Each row of a before or after table is a point. The points were changed in one or more steps. Then noise was added and the rows were shuffled. The steps act on columns, c1 being the first. Name the steps. A step turns or swaps two columns, mirrors them in a line or flattens them onto one, adds a multiple of one to another, or multiplies or shifts one. Angles are multiples of 10 degrees, from the lower column toward the higher: turns from -170 to 170, lines from 10 to 170 but not 90. Use the fewest steps. Two steps may share a column if one is a turn and the other turns, adds or multiplies; they go together, in the order done. Otherwise the lowest column goes first.

Before (10 x 3):
[[  4 -22  19]
 [  7 -21 -48]
 [ 29 -25   9]
 [ 38  35 -16]
 [ 35  -5 -32]
 [-28  17   2]
 [-35   7  22]
 [-19  12 -34]
 [ 31 -20  -4]
 [ -6  33  -9]]
After, 10 rows:
[[ 50 -18  -4]
 [-46  16   3]
 [ 46 -26  10]
 [ -8  35 -10]
 [ 63  35 -19]
 [ 55  -5 -33]
 [  7 -21  18]
 [ 12 -20 -47]
 [-55   8  22]
 [-32  10 -34]]
Steps: multiply c1 by 1.6

Before, 9 rows:
[[  9  -7  -7  -2  25 -20]
 [  5 -35  32 -37  37  55]
 [-44 -18  11 -45  17  17]
 [ 15   8  49  -2  34  25]
 [-34  -6 -39  39 -36 -22]
 [-21 -36  -5  10 -28 -36]
 [-28 -54 -27 -29  10  29]
 [-25 -45 -36  13 -50 -22]
 [ 34  19  11 -14 -11   0]]
After (9 x 6):
[[ 36  20  12   0  11  -1]
 [-19 -37  -4 -17  23 -35]
 [-35  -6 -40 -31  26 -23]
 [-43 -21  12  27  -3  20]
 [ 10  -8 -10  12 -22 -23]
 [  6 -34  32  31 -23  57]
 [-31 -52 -28  12  -3  29]
 [-24 -47 -35 -28  40 -24]
 [ 17   7  49  16 -28  22]]
Steps: multiply c4 by 0.4; turn c4 and c5 by -150 degrees

Before (9 x 11):
[[ 14  27 -30   6 -21  12 -34 -12 -16  22  28]
 [-25   3 -49  46 -28  50 -42 -21 -24 -10  25]
 [-15  -6   3  -9   5   1 -35 -22  34 -45  33]
 [ 30  -7 -62   6  22 -14 -25 -16   3  -5 -19]
 [  2 -25 -29 -20  -8   2  30  52  -2 -35  23]
 [ 11  35   4  49  33   0 -44   0  31 -21 -16]
 [ 29  42  -7  14  -7  31  15 -14  34 -46  -9]
 [-27  40  -4 -14  37 -10   3  36 -31 -43  28]
 [-22   5 -37 -17 -38 -13 -27   2 -13  13  13]]
After:
[[-45 -51 -20  16 -11  49  14 -14 -18  29 -18]
 [-20 -45 -45  48  42   1 -37   0 -16  11 -28]
 [ 24 -19 -35   7 -15  20 -37 -12  22  13  19]
 [ 12  -1 -20 -17 -32 -22 -35   3  15 -25   4]
 [-10   5 -95  45 -19  80 -48 -22  23 -27  16]
 [ -3   6 -65   7  24 -20 -21 -16  -5  30 -28]
 [-34  23  -9 -19 -12   1  29  53  -8   1  14]
 [-46  -5  14  -9  13   2 -33 -22 -34 -15  24]
 [-45 -27  10 -14  33 -15   8  36  42 -28  19]]
Steps: swap c1 and c10; turn c2 and c9 by 160 degrees; add -1 times c4 to c3; turn c5 and c7 by 10 degrees; multiply c6 by 1.6; shift c11 by -10

Before (8 x 14):
[[-14  19  34 -12 -14  27 -44 -32  50   1  30  -3  30  22]
 [ 31  34 -22 -20 -63   7 -21   3  10 -13  -3 -13  53 -27]
 [ 19  48 -38 -14  -4 -19  17  24 -11  -5  50 -24 -16  27]
 [-11 -26  -9   6 -31 -37  27 -41  27  41  10  -6 -36   2]
 [ 27  13  -9 -37 -16  -7 -54 -71  26 -61  -4  -1  40  23]
 [-21  19   0   6   3 -37 -31 -34 -43   9  16 -10 -11 -19]
 [-34 -10 -30  10   2  19  -1   1  15   4  22  -1 -22  34]
 [ -6  17 -26 -11 -17   8  48 -12  27 -56 -23 -29  29  15]]
After, 8 rows:
[[ -7 -27  -9   3   7 -35  28 -44  10 -59  12  10 -58   2]
 [ 27  33 -22  15  52   7 -20   7 -23 -31  -4 -15  68 -27]
 [-14  19  33   8  28  26 -45 -32  37 -25  30 -12  60  24]
 [-33  -9 -27  -3   1  20   0   2  14 -11  23   9 -22  36]
 [ 24  10  -7  13  60  -8 -56 -72  11  29  -4 -34  75  21]
 [-18  23   1   7 -23 -37 -33 -32 -36   7  18  11  15 -19]
 [ -8  16 -26  31  56   6  49 -11  15  22 -22  -1  -8  14]
 [ 20  46 -35  28   3 -22  20  24 -16   7  50  -9 -31  29]]
Steps: turn c4 and c12 by 110 degrees; turn c5 and c9 by 30 degrees; turn c5 and c10 by 140 degrees; add -0.7 times c7 to c13

Before (10 x 20):
[[ 10 -18 -23   2   1  -3 -30 -15 -17 -14  13   3   7   6  11 -11 -10 -11
   -5   8]
 [ 10  34  20  41   1  49  10 -18  16  -5  16   8  82   9   2  -2 -27 -13
    2  11]
 [ -3 -14  20 -13   8  11  17 -19 -11  -9  24 -44  16  14   7  25  -7  -5
   11   5]
 [  3 -27  -2 -11   0   6 -25 -22   4 -29 -23   9  -4  13  -1  -7 -14  -3
    4 -40]
 [  5   0  17 -22  -2 -15  19  95   8  -4  15   2  34  -8 -13 -10  -8 -16
    3  19]
 [-58 -25   2  16   6  27  21 -21   8 -26  21 -40   5  -5  -9 -31 -47   2
   -2  10]
 [-13  -9   8 -17  14  46  11  32  -8 -26  21 -11   5  12   6 -28  14   0
    2  17]
 [ -3 -18 -30   5  12  -7 -29 -19  12 -22   4 -14   8 -12   1 -21   4   1
   19  19]
 [  9 -13  -4  31   9   4   8  13  11 -17  16   3  14  -3  12 -24  -2 -14
    1  12]
 [-16  14  12 -16   7   3   9 -21  16 -17  17  11  -3 -11  15 -10  12 -19
   -1   8]]
After:
[[-57 -24   2  16   6  27  21 -20 -15 -27 -16 -41   6  -7 -15  10 -45   4
   -2 -31]
 [-16  15  11 -16   7   3  10 -21  20 -17 -21  10  -4 -11   9   9   2 -21
    0  -9]
 [ -3 -17 -29   5  12  -6 -29 -18  13 -22  -3 -13   6 -12   1  18  -1   1
   19 -22]
 [  3 -28  -2 -11   0   6 -25 -23  -4 -29  21   9  -5  13   8 -41 -15  -3
    5  -8]
 [ 11  34  20  42   0  48  10 -19   0  -5 -15   8  80   8  -4  11 -31 -14
    2  -2]
 [-14 -10   7 -17  14  46  12  31   0 -26 -22 -11   4  11  -2  17  16   1
    3 -30]
 [ -1 -15  21 -14   9  11  17 -18 -14  -9 -25 -44  18  13   0   5   0  -6
   11  25]
 [ 11 -18 -22   3   1  -3 -29 -15 -20 -15 -16   3   8   6   6   8   0 -10
   -4 -11]
 [  9 -13  -4  33  10   4   8  13  10 -17 -19   3  15  -3   7  11  -7 -14
    0 -24]
 [  3   2  18 -22  -2 -16  20  95   3  -4  -9   2  35  -7 -17  19 -12 -15
    3 -10]]
Steps: turn c9 and c17 by -30 degrees; mirror c11 and c15 in the line at 100 degrees; swap c16 and c20

Before:
[[ 28 -20 -23 -49   6  26  40  -1 -28 -41   4   1  13  43  15  -5  11   3
   22 -32  10  -8 -17  42  14   8 -25  16  29  12   4 -26]
 [ -8 -17   2  25   3  -3  -8  20 -12   4 -13   9  -9  21 -42  54  10 -33
    8 -16 -17  27  14  37 -26 -36   4  -1  17   0 -15  44]
 [-51  -4  29 -18  19 -13  10   3 -42 -27   4 -17  17   2   8 -47  26   7
   42 -18 -46 -18 -21  26 -43  11 -41 -19  30  29   1  11]
 [ 12  41 -29  37 -42   2  42 -16   2 -10 -52  19  10  -6   2  30  29  14
  -15 -16  20 -15 -33  21  26   6  31  10  -7 -18   3 -10]
 [  7  14  19 -24 -13  32  50  -7  18   4 -14  25  -5 -27  15 -16 -14 -11
  -15 -21  25  31 -27  17  35  -4  20 -12 -24 -44 -16   5]
 [ 21  65   0 -30  31  46   0  22   6  18 -49  33  38  -9  11 -15  -8  10
  -11  -5  -6  55  28 -16 -14  -8  -1   8  -5   9 -41  24]
 [-20  13  32  47   3  13  33  -4  -4 -15 -16   6  18  33 -12 -26  12 -22
   -8  27  27 -46  -5   9   9 -15   5 -19  55  38 -15  34]
 [  8  25  20 -28   1   1  -5   3  -4  15  17   6 -12 -11   8  10 -31  20
    6  20   8  40 -32 -14  16 -14   8  -2  38  49 -55  14]
 [  2   7   0  -2  13 -15   3  20 -22 -51  -7   5  11  31 -45 -35   3 -49
   22  -5  -6 -14  -1   3  43 -10  14 -11  31  26  -9  -6]
 [ 34  31  -8  27  17 -32  12  -5 -32 -28 -20 -28 -12   8  21  -2  50  -3
   25 -19 -41  35   5  12  -3  13   9  -3   8  52 -34  -6]
 [ -4  28   6  -8  26  80 -24  -6 -14   4   3   1  54 -10  29  -6  20 -16
    4  40  11 -12  25 -19  20 -19  20  -4 -18   9  32   7]]
After (11 x 32):
[[ 21  62  -1 -27  32  46   1  22  -8  18 -48  32  70  -8   9 -19 -11  12
  -10  -5  -9  57  28 -18 -14 -12  -1   5 -31   9 -38  22]
 [  8  26  20 -28   1  -2  -6   4   0  18  17   3 -12 -11   7   8 -35  21
    6  20   9  39 -33 -13  17 -16   9  -6  45  51 -58  17]
 [  1   7  -1  -1  10 -16   2  22   9 -52  -6   5  31  33 -46 -33   4 -48
   19  -4  -9 -17   1   2  44 -10  12 -23  21  28  -8  -7]
 [ -2  26   9  -7  28  82 -19  -9   2   4  -1   2  98  -7  30  -2  19 -15
    3  42  13 -13  27 -19  19 -19  16 -13 -57   9  30   8]
 [ 30 -22 -28 -51   9  25  40   3 -21 -40   4   0  33  43  16  -4  10   2
   25 -32   9 -11 -15  43  15  10 -27 -26  21  10   4 -25]
 [  8  12  18 -27 -13  31  51  -9  13   7 -14  25 -16 -26  16 -13 -16 -12
  -18 -21  26  30 -28  14  33  -6  21  16 -17 -46 -16   6]
 [ 35  28 -10  24  20 -33  12  -8  -1 -25 -18 -25 -20   4  21   1  50  -4
   24 -19 -37  34   3  10  -4  12  10 -35  15  51 -34  -9]
 [ -8 -16   5  24   2  -2 -11  20  -1   2 -13   9  -8  22 -45  55  11 -34
    7 -16 -15  27  12  38 -27 -35   0 -12  20  -3 -17  45]
 [-18  12  31  49   3  14  36  -5  19 -16 -13   4  54  35 -11 -25  15 -21
   -7  25  26 -45  -5  10   8 -16   6  -5  42  36 -14  32]
 [ 12  42 -32  36 -40   4  43 -15 -11 -11 -53  18  13  -3   0  31  28  15
  -14 -21  17 -12 -33  22  27   3  32   5 -14 -17   7  -9]
 [-52  -5  30 -21  22 -12   9   7  12 -29   4 -20  41   3   9 -48  27   8
   43 -17 -44 -16 -20  26 -45  14 -39 -44  15  30  -2  11]]
Steps: turn c9 and c28 by 80 degrees; multiply c13 by 2; turn c13 and c29 by -20 degrees
